Each row of a before or after table is a point. One or more steps were done to the points. Then noise was added and the rows were shuffled. The steps act on columns, c1 being the first. Write out the steps. A step turns or swaps two columns, mirrors them in a line or flattens them onto one, adds a multiple of one to another, or multiplies or shifts one. Angles are multiples of 10 degrees, from the lower column toward the higher: turns from -170 to 170, lines from 10 to 170 but not 90. Use the fewest steps. Two steps may share a column if one is a turn and the other turns, adds or multiplies; they go together, in the order done. Otherwise the lowest column goes first.
In the rows, zero is written as 128.

Before, 9 rows:
[[132 131 146]
 [138 101 168]
 [124 186 198]
 [112 133  96]
 [153 127 139]
 [106 182 207]
 [182  99 123]
 [138 135  94]
 [ 99 131 134]]
After:
[[133 138  85]
 [151 116 180]
 [188 133 122]
 [ 94 180 216]
 [116 126  88]
 [126 134 147]
 [ 81 162 227]
 [101 116 135]
 [152 140 141]]
Steps: turn c1 and c2 by 30 degrees; multiply c3 by 1.3

Before (13 x 6):
[[107 138  97 118 150 153]
 [249 101  91 159 121  86]
 [245  96 145 134 138  53]
 [156 145 134 119 126 168]
 [116  95 102 126 126 176]
 [138 105 106 165 133 165]
 [164 146 102 141 142 138]
 [164 125 123 151 149 167]
 [126 107 201 133 128 130]
 [168 120 136 140 100 154]
 [139 104 146 155 143 154]
 [139 143  91 152 114  61]
 [128 113 171 164 135 173]]
After (13 x 6):
[[108 100 148 103 126 167]
 [136 130 142  94 150 153]
 [135 144  73 132 115 152]
 [145 152  81 114 139  89]
 [136 142 144 124 107 130]
 [145 152 155  98 127 134]
 [137 141 151 132 152 142]
 [127 115 150 142 136 163]
 [121 116 173 146 133 101]
 [127 120 149 138 145 119]
 [148 158 126 120 138 151]
 [146 155  90 142 122 151]
 [115 114 153 112 125  64]]
Steps: flatten c1 and c2 onto the line at 60 degrees; multiply c6 by 0.7; turn c3 and c6 by -70 degrees; shift c4 by -20

Before (10 x 11):
[[ 62 109 167 135 170  85 133 166 134 157  58]
 [116 160 116  98 104  69 120 118 104 123 101]
 [146 169  79  64  80 154 109 151 108 100 104]
 [148 120 160 130 108 156 109 157 144  65 143]
 [114 164 118 102  66 137 127 168 140 132 133]
 [145 148 151  38  87 130 146 115 142 105  92]
 [108 135  88 137 138  70 206 134 111 140  67]
 [150 107 111 128  81 163 129 108 103 141 131]
 [ 96 116 159  52 168 103 153 134  83 156 150]
 [ 60 156 156 131 129 114 149 118  74  66  68]]
After (10 x 11):
[[ 97 160 176 112 104 163  29 138 153 126  84]
 [147 107 118 116  84  90 178 130 155 105 130]
 [118 136 197 148 140 147 119 143 131 116  29]
 [103 164 130 118  66 113 139 149  92 138 134]
 [ 82 153 113 177 134 156 131 155 196 170  30]
 [ 97 168 146  69  77  76 146 156 139 156  90]
 [ 80 110 126 174 167 187  68 154  92 111  17]
 [ 53 113 118  89 169 167 114 164 148  89 165]
 [145 121  87 113 109 127 152 137 121 196 151]
 [ 83 151 107  49  92 143 150 107 133 149  75]]
Steps: turn c1 and c4 by -40 degrees; add 1.5 times c6 to c7; turn c3 and c6 by 140 degrees; turn c8 and c9 by 40 degrees; turn c9 and c10 by 160 degrees; multiply c11 by 1.6

Before:
[[119 173 101 122 109 131  88 167 110  98  98 160 138 130]
 [172 141 126  80 141  93 107 139 127 107 164  87 104 155]
 [104 144 167 132 127 112  82 163 122 126 152 141  87 161]
 [133 152 147 145 132 123 151 122 146 163 156  92 134 123]
 [120 158 138 114  80 140 128 138 110 157 135  90  90 125]
 [142 125 149  74 102  77 114 103 136 164  99  90 103  89]
 [122 132 160 113 111 124 133 150 133 114 104 128 148 154]
 [126 120 132 112 142 132  98 129 158 108 160 164 115  88]
 [110 117 132  85 144 103 130 107 172 157 130 108 147 121]]
After:
[[125 213 140 139 139 159 159 138 143 111 121 163 104 155]
 [145  70 179 180 103 101 151 146 117 165 148  92 104 188]
 [170 194 121 170 142  90 161  95 111 107  97  90 111 128]
 [128 105 152 142  84 141 134 122  95 159 100  90 114 125]
 [123  70 204 144 111 122 118 101 144 115 131 134 142 116]
 [113 141 136 169 142 106 136 135 171 154 138 105 111 143]
 [102 159 225 116 126 115 175  82 103 127 106 137  96 113]
 [114   5  58 124 107 155 164  99 123 101 104 160 149 122]
 [132 162 172 121 135 126 103 136 153 163  95  92 119 140]]
Steps: turn c2 and c11 by -120 degrees; multiply c2 by 2.5; multiply c3 by 2.5; turn c4 and c7 by -170 degrees; turn c6 and c14 by -140 degrees; turn c6 and c8 by -150 degrees; turn c9 and c13 by -40 degrees

Before, 13 rows:
[[140 119 109 158 126  96 132 145 111 118 134 187 122 136 141 114 115 143
  106 125]
 [138 131 135 122 128 118 105 145 115 121 128 131 153 145 143  96 117 167
  136 154]
 [134 123 147 110 115 159 117 177 117 103 119 188 146 172 115 133 155 144
  117 137]
 [136 113 133 151 125 105 150 149 138 103 123 143  93 186 131 141 126 136
  135 150]
 [111 122 106 138 114 125 109 203 138 111 143 122 160 126 133 129 125 130
  104 114]
 [111 118 136 149 123  99 126 133 142 129 146 127 145 127 134 137  86 121
  135 114]
 [113 114 119 108 103 106 154 121 142 117 124 127 145 138 143 126 142 130
  134 135]
 [109  92 143 102 129 138 135 128 146 125 121 139 101 148 156  97 128 123
  119 102]
 [123 128 124 146 133 116  94 145 146 103 129 129 129 132 109 116 133 137
  164 118]
 [114 127 124 124 132 132 134 141 138 131 179 140 155 134  96 127 126 132
  107 122]
 [161 146 142 138 126 112 147 101 121 109 131 136 141 164 122 120 117 127
  124 130]
 [109  95 126 118 107 153 115 139 121 124 133 144 145 136 119 136 117 117
  135 139]
 [120  95 155 148 119 108 125 143 111 130 113 142 130 127 105 133  93  98
  147 136]]
After (13 x 20):
[[146  93 126 120 107 153 128 146 123 124 134 144 146 135 119 117 117 117
  131 141]
 [122 124 148 110 116 159 128 206 116 103 118 189 147 172 116 134 155 143
  139 140]
 [ 94 144 142 138 126 112 128  84 120 110 130 135 141 165 121 137 117 129
  124 128]
 [118 120 108 157 125  97 127 156 110 118 135 187 122 137 140 154 115 141
  131 119]
 [146 122 106 137 113 126 128 247 138 111 142 122 160 126 132 146 124 132
  144 113]
 [145 117 135 146 123 100 129 136 141 130 146 127 145 128 134 117  86 121
  130 111]
 [148  92 143  98 128 139 128 128 147 126 121 139 101 147 157 155 128 123
  108 107]
 [117 131 135 126 128 117 127 157 115 121 128 131 153 145 143 144 116 167
   99 156]
 [137  96 155 149 119 108 128 151 110 130 113 144 130 125 104 110  93  97
  119 133]
 [141 127 124 121 133 132 128 149 137 132 179 140 155 135  95 145 126 132
  141 122]
 [134 128 122 143 132 117 128 154 148 104 130 129 130 132 110 108 132 137
   96 114]
 [142 115 119 109 102 106 128 116 141 116 125 127 145 138 142 125 142 130
  122 139]
 [120 110 134 154 125 106 128 162 138 102 123 143  94 185 131 115 127 135
  133 147]]
Steps: multiply c1 by -1; turn c4 and c20 by -10 degrees; multiply c7 by 0; multiply c8 by 1.6; turn c16 and c19 by 130 degrees
